Each row of a before or after table is a point. One or more steps were done to the points. Then noise was added and the rows were shuffled. The steps act on how far a point lies along the listed directions, d1 being the first. Write out the steps. A step turns or swaps two directions, mirrors them in a line or flattens them onto one, adds a multiple of one to another, or multiplies one. Angles are multiples of 10 degrees, from the lower direction toward the higher: turns from -170 to 170, lines from 10 to 170 but not 90. Use the fewest steps. Two steps may share a direction if one is a turn and the other turns, adds or multiplies; they go together, in the order done. Otherwise the lowest direction goes first.

Directions:
(1): [ 10 -37]
(2): [-37 -10]
Before, 9 rows:
[[  0  45]
 [-34 -29]
 [-14 -27]
 [-21 -19]
 [ 24  -4]
 [  8  16]
 [ 36  15]
 [-46 -36]
 [-17 -17]]
After:
[[  5  19]
 [-42 -47]
 [-18 -23]
 [ 25   5]
 [ 30  25]
 [-14 -33]
 [  1  48]
 [-12 -24]
 [-28 -42]]
Steps: add 0.3 times d2 to d1

Directions:
(1): [-38  26 -14]
(2): [ -7 -30 -37]
(3): [ 28  27 -27]
Before:
[[ 35 -32 -55]
 [-18   8  17]
 [ 37   0 -44]
 [-20 -34  18]
 [  4 -14 -24]
 [-23 -20  34]
 [ 26 -14 -35]
 [ 11  17  -1]
 [ 14  28   9]
 [-12  28 -15]
 [-27 -25  21]
 [-20 -15  23]
 [ -8  33 -22]
 [-34  10 -34]]
After:
[[-29 -47   1]
 [ 29   4 -13]
 [ 43  31  -6]
 [ -4  50   1]
 [-35  15 -32]
 [-20  -3   6]
 [-24 -37  -1]
 [  3 -10 -20]
 [ 14  28  13]
 [-10  37  -1]
 [-32 -51 -11]
 [ 39 -12 -29]
 [-26 -58 -12]
 [ 16  39  22]]
Steps: add -1 times d3 to d2

Directions:
(1): [-35  42  -5   1]
(2): [  2  -5 -53  15]
(3): [ -6  -5 -14 -52]
(4): [-42 -35   4   7]
Before (8 x 4):
[[ 34 -23  31 -16]
 [  0 -47 -60   6]
 [ -7  18   3 -39]
 [ 35  40  -3  37]
 [ 27   2 -48 -10]
 [ -9 -33 -23  11]
 [-12 -13 -34   6]
 [-13 -13 -17  20]]
After (8 x 4):
[[ -4 -21 -37  39]
 [  7   1 -27 -13]
 [ 13   6 -31   9]
 [-51 -31 -10 -14]
 [ -6  20  19  29]
 [ 27  -3 -27  -1]
 [ 22 -35  35   0]
 [ 46 -16 -59  18]]
Steps: turn d3 and d4 by -160 degrees

Directions:
(1): [  0 -22   8 -13 -18  21 -60  29]
(2): [ 12 -16  34 -11  22 -59 -12   6]
(3): [ 27 -17 -10 -60 -17   4  11 -27]
(4): [-26  17 -36 -26  48  -3 -24  -6]
(5): [  1  36 -27   4 -43 -39 -21  -6]
Before (9 x 8):
[[  4 -35   4 -22  36  31  10  10]
 [  1   7  -2  50   0  -3 -23  28]
 [ -2   9   1 -23  25 -46   8 -17]
 [  5  14  17  20  30 -30   9  -2]
 [ -8  26 -10  18  16 -44   5  -6]
 [ 13  31 -20  -6  11 -38   6 -18]
 [-35  36 -19  33   6  25 -22   7]
 [ 10 -12 -12 -22  18 -33 -10   0]
 [ 29 -35   7 -45   8  49  21 -21]]
After:
[[ -1  23   1  27  41 -20  14   1]
 [-16  -6   0 -10  31  59   3  -5]
 [ 16  35 -34 -13 -60 -18 -23 -19]
 [ 21 -37  14   0  24  32   6  13]
 [ 17   3 -32 -41 -24 -13  -9 -10]
 [-11  17   9   1  36 -47   6  -5]
 [  0   0 -11  -3  21 -37 -17  11]
 [-10  -3   7   8  51 -13  22  -6]
 [ 18   0  18 -11  33 -16  20 -11]]
Steps: turn d3 and d5 by 110 degrees

Directions:
(1): [ -7 -54  22  28  21  -2 -18 -43   6]
(2): [ 46  24  26 -11  -5 -25 -39 -20 -28]
Before:
[[ 24   9  16   0 -12  -7 -16 -20 -21]
 [  8  38 -11 -22 -14  -3  20  32 -12]
 [ 33  53  -6 -25 -18 -14  -2  24 -11]
 [  8   7   2  -1  -9  -1  -1   2   4]
 [ 17   6   3 -14   4  -9 -15 -13 -10]
 [ 11  45  -8 -20 -16  -7  11  22  -4]
 [ 15  54 -16 -40 -17  -9   0  28 -14]
 [  3 -34  19  16  18   8 -17 -27   6]
 [ 29  39   5 -13 -11 -13 -18  19 -23]
 [-16  35 -22 -14  -3  -4  20  23  -6]
 [  0 -16   6  13  10   6 -14 -15   3]
 [ 11   0  17   5   3  -9 -11 -11  -9]]
After, 12 rows:
[[ 26  62  -7 -46 -18 -15  -9  23 -22]
 [  8   6   3  -2  -9  -4  -2   1   5]
 [ 23   8  14   1 -12  -5 -15 -19 -19]
 [ 21  44  -6 -26 -16  -9  11  28 -18]
 [ -6  38 -13 -13  -3  -9  14  21 -11]
 [ 21  50  -2 -22 -16  -8   4  22 -10]
 [ 18   7   1 -15   0 -11 -15 -12 -14]
 [ -6 -20   3  15  11   7 -10 -12   7]
 [ 44  55  -2 -30 -19 -17 -10  19 -20]
 [ 10  -1  16  10   3  -8 -12 -10  -6]
 [ 36  42  11 -14 -12 -16 -24  16 -26]
 [ -5 -39  15  18  21  11 -10 -23  13]]
Steps: add -0.3 times d1 to d2

Directions:
(1): [-60  19   6  20  15  -9 -18  32  23 -28  10]
(2): [ 32 -25  31  25  50 -20  -9  -2  -8 -32  -9]
(3): [ 26   9  35 -19 -22 -13  15  13  30 -14  54]
Before, 8 rows:
[[  3   4   4  10  10   0  -1   6   2  -1 -10]
 [ 12 -17  -7  10  11   4  -5 -10  -4  -1 -22]
 [ -3  -6   3  15  28 -15  -7   1  -8 -17 -11]
 [-44  14  -8   3 -15   5   1  17  14  -4  16]
 [-14  14 -36 -19 -35  21   7 -13  -9  19  -4]
 [ 20   4   7 -11 -15  -6   6   4   5   4  22]
 [  6   2  -2   7  15   6  -3  -5  -6  -3 -20]
 [  3  10  20  -5  -1   0   5  11   7  -9  28]]
After, 8 rows:
[[  4  -2 -25 -18 -38  23  16 -16 -13  35  -4]
 [ -6  -1  -8   9  14  13  -5  -7 -22   7 -21]
 [-39  37 -31 -30 -58  21  11   6  14  17  25]
 [-22   4 -19  10   7   0 -13   7  -7   7 -13]
 [ 16  -1  10   6   9   0   0   4   2   0  -4]
 [ 20   5  16   1  11  -2   1   2  10 -18   6]
 [ 37 -16  17   6  28 -21   2  -4  -7 -21   5]
 [ 14  -9  17   8  10 -11  -3   6  17 -23  11]]
Steps: turn d1 and d3 by -170 degrees; multiply d2 by 1.6

Directions:
(1): [-60   0 -14  25 -39   0  -2   2  -9  33  -6 -15]
(2): [-32  20  26 -26  27 -40  27 -12 -10   9 -29  21]
Before:
[[ -5  11  18 -20  32 -28  27  -6  -7  -8 -16  26]
 [-29  -5  -1   5 -24 -10   3   4   0  14  -6  -3]
 [-24  10  19 -10  17 -22  23  -6 -12   5 -19  22]
 [ 60  -2   4 -17  32   1  -8   1  14 -33   1  14]
 [-20   9  17  -8  12 -25  21 -12 -10  10 -27  17]
 [  1   3   7 -11   8 -17   8   1  -3  -2 -17   8]
 [-23   4  12 -12   6 -16   2  -7  -1  -5 -15  14]
 [  6   7   5 -16  26 -23  15  -9   5  -8  -9  10]
 [-20  -1 -20  20 -26   2   2   6  -7  13   5  -5]
 [-20   3   1   1  -1 -16   8   2 -11  17  -4  -2]]
After (10 x 12):
[[-30   7 -11  12 -16 -10  11   2  -9  17  -6   1]
 [-29   2   9  -7  -9 -20  10   2   1  13 -10   4]
 [  8   8  21 -17  25 -22  19 -10  -6  -5 -21  21]
 [ 27   1   1 -12  26 -10   9  -8  11 -16   4   7]
 [ 60 -14 -15   4   5  24 -24   6  18 -27  14  -1]
 [ -1   3  14 -15  15 -13   2  -6  -1 -15 -10  18]
 [ 15  -1   6 -12  13 -11   5   4  -1 -10 -14   7]
 [-10   6   8  -7  11 -19  13  -1 -12  12  -7   4]
 [ 28   4  16 -20  37 -13  17  -3   0 -24  -3  27]
 [  5   8  20 -15  32 -17  21  -2  -7  -8 -14  23]]
Steps: turn d1 and d2 by 40 degrees
